Every row gives one point. The last column is the point's height on a tilted bowl or saddle (a function of degree 2), plus a little noise. Along how many of its main directions does it bend up, bend down or stay straight?

Points (11 x 3):
[-.25 .21 .21]
[-.15 .31 .26]
[-.10 .54 .43]
[-.52 -.52 .33]
[-.06 .60 .49]
[.00 .18 .21]
[-.10 -.14 .16]
[.14 .03 .17]
[.43 -.06 .15]
[.35 .69 .61]
[-.18 .17 .20]
Directions: 1 up, 0 down, 1 straight

Points, 16 rows:
[.11 .03 .34 -.21]
[.35 .33 -.19 -.33]
[-.10 .37 .48 .02]
[.14 .39 .15 -.25]
[-.06 -.15 -.49 -.41]
[.61 .00 -.37 -.15]
[-.12 .51 .13 -.14]
[-.33 -.04 .28 -.19]
[-.10 -.44 -.15 -.14]
[-.17 .07 -.50 -.44]
[.05 -.23 .17 -.23]
[.07 -.25 .94 .86]
[.41 -.13 -.26 -.30]
[-.04 -.40 -.14 -.20]
[-.38 .13 -.08 -.34]
[.15 .50 .32 -.01]
Directions: 3 up, 0 down, 0 straight

Points, 15 rows:
[-.63 .21 .49 -.47]
[.07 -.33 .30 -.01]
[.23 .26 -.21 -.09]
[-.65 -.38 .03 -.08]
[.07 .42 .02 -.29]
[.24 .53 -.02 -.44]
[.12 -.34 -.23 .03]
[-.49 -.16 -.65 -.15]
[-.29 .16 .30 -.17]
[.51 .03 -.20 -.22]
[.01 -.43 -.18 .04]
[-.52 -.12 -.03 -.03]
[.65 .24 .40 -.94]
[-.23 .14 .01 -.04]
[.00 .26 .22 -.24]
Directions: 0 up, 2 down, 1 straight

Points, 22 rows:
[.05 .18 .27 -.30 -.18]
[-.42 .04 -.12 -.44 .31]
[.04 .55 .05 -.12 -.17]
[.17 -.17 -.35 -.16 -.32]
[-.08 .94 .38 -.04 .20]
[.52 .90 -.52 .13 -.67]
[-.18 -.38 -.13 -.08 .08]
[.31 .11 .53 -.31 -.67]
[.53 -.64 .37 .63 -.58]
[-.60 -.41 .04 -.10 .49]
[.20 .34 -.07 -.03 -.35]
[-.31 -.15 -.47 -.22 -.10]
[.29 .19 -.27 -.31 -.44]
[.15 -.16 -.11 .05 -.29]
[-.12 -.44 .30 .18 .09]
[-.05 -.38 -.17 .06 -.11]
[-.17 -.29 .61 -.57 .19]
[.17 -.21 .31 .05 -.26]
[.05 .34 -.18 .58 -.05]
[-.21 .13 -.01 .05 .02]
[.02 .39 .21 -.07 -.12]
[-.33 .20 -.44 -.13 -.24]
Directions: 1 up, 1 down, 2 straight

Points (27 x 5):
[-.71 -.18 -.09 .25 .05]
[.25 .10 .50 .27 -.33]
[.32 -.30 -.35 .28 -.41]
[.20 .38 .37 .14 -.33]
[.09 -.31 .41 .20 -.24]
[.00 .43 .50 .11 -.36]
[-.08 .46 -.40 .87 -.56]
[-.41 .23 .10 .09 -.04]
[-.58 -.57 -.10 .37 -.12]
[.36 .12 .29 -.06 -.26]
[-.25 -.45 .17 .08 -.09]
[.08 -.01 .08 .27 -.14]
[-.07 .13 -.06 .02 -.08]
[-.09 .46 .23 -.08 -.27]
[.55 -.37 .34 .49 -.68]
[.88 .31 .12 -.14 -.50]
[.74 .41 .18 -.25 -.47]
[.09 .36 -.22 .28 -.25]
[-.25 .06 .00 -.23 -.09]
[-.25 .33 -.26 .32 -.14]
[-.19 -.19 .09 .72 -.18]
[.12 -.23 .38 .01 -.20]
[-.30 .23 .15 .04 -.07]
[.43 -.06 .57 .78 -.78]
[.11 .28 .20 .55 -.30]
[-.06 -.02 -.17 .18 -.09]
[-.25 .35 .03 .09 -.11]
Directions: 0 up, 3 down, 1 straight

Points:
[.49 -.23 -.90 .22 .12 .02 -.06]
[.20 .04 .33 .08 .12 .23 .11]
[.14 -.10 .49 -.11 .27 .13 .15]
[.16 -.20 .29 -.11 -.10 -.19 .01]
[-.27 -.11 -.13 -.72 -.17 .37 .11]
[-.41 .02 .09 .28 -.01 .20 -.08]
[.27 .37 -.32 -.14 .15 .10 -.01]
[.30 -.53 -.18 -.29 .35 -.49 -.19]
[-.09 -.40 .46 .49 -.32 .03 .07]
[.40 -.28 -.61 .94 .26 -.62 -.94]
[-.06 .48 .00 -.15 .23 -.24 -.02]
[-.26 .22 .22 .47 -.22 .20 .04]
[.12 -.53 .05 -.01 -.16 -.12 -.17]
[-.54 .15 .13 .27 .40 .18 -.25]
[.12 .23 -.41 .19 -.10 -.02 -.10]
[.15 .13 -.28 .01 .09 .26 -.02]
[-.36 -.17 .17 -.31 -.02 -.30 .06]
[.51 -.07 -.13 .54 -.68 -.25 -.10]
[-.42 .42 .41 -.32 -.20 -.12 .20]
[.90 .31 -.20 .10 .48 .05 .21]
[.76 .23 .19 .39 .39 .14 .22]
[-.19 .32 .20 .07 .27 -.02 -.03]
[.37 -.04 .23 .51 -.73 .41 .46]
[-.21 -.56 -.27 .08 .04 -.54 -.45]
[.10 .03 .22 .46 -.66 .12 .26]
[.69 .04 .17 -.45 .43 .16 .12]
[.04 .32 .26 .37 .14 -.19 -.01]
[.07 -.14 -.01 -.29 .12 .33 .04]
[-.26 -.15 -.14 .06 .14 -.24 -.17]
[.21 .37 .25 .38 -.74 .03 .36]
[-.44 -.03 .20 .39 -.15 .48 .02]
[-.28 .06 -.07 .04 -.01 -.43 -.12]
[.49 -.29 .10 -.14 -.16 -.36 -.17]
[.33 .41 -.04 -.11 -.39 .02 .07]
[.00 .38 .27 .20 -.20 .22 .14]
[.20 .04 -.19 -.27 .44 .03 .03]
[-.11 -.34 -.16 .35 -.22 -.03 -.23]
[-.11 -.02 .04 .26 .05 .41 -.04]
[.02 .20 .42 .31 -.32 .79 .34]
[-.24 -.11 .32 .61 -.16 -.25 -.13]
[-.56 .06 -.23 .37 -.04 .03 -.26]
[-.04 .04 -.58 -.11 -.47 .14 .05]
[.26 -.06 -.05 -.29 .13 -.16 -.02]
[.19 .45 .22 .45 .42 .30 -.08]
[-.20 -.08 .26 -.37 .24 -.14 .10]
[.33 -.28 -.04 .23 .34 -.01 -.12]
[.00 -.03 .04 .71 .20 .17 -.28]
Directions: 3 up, 2 down, 1 straight
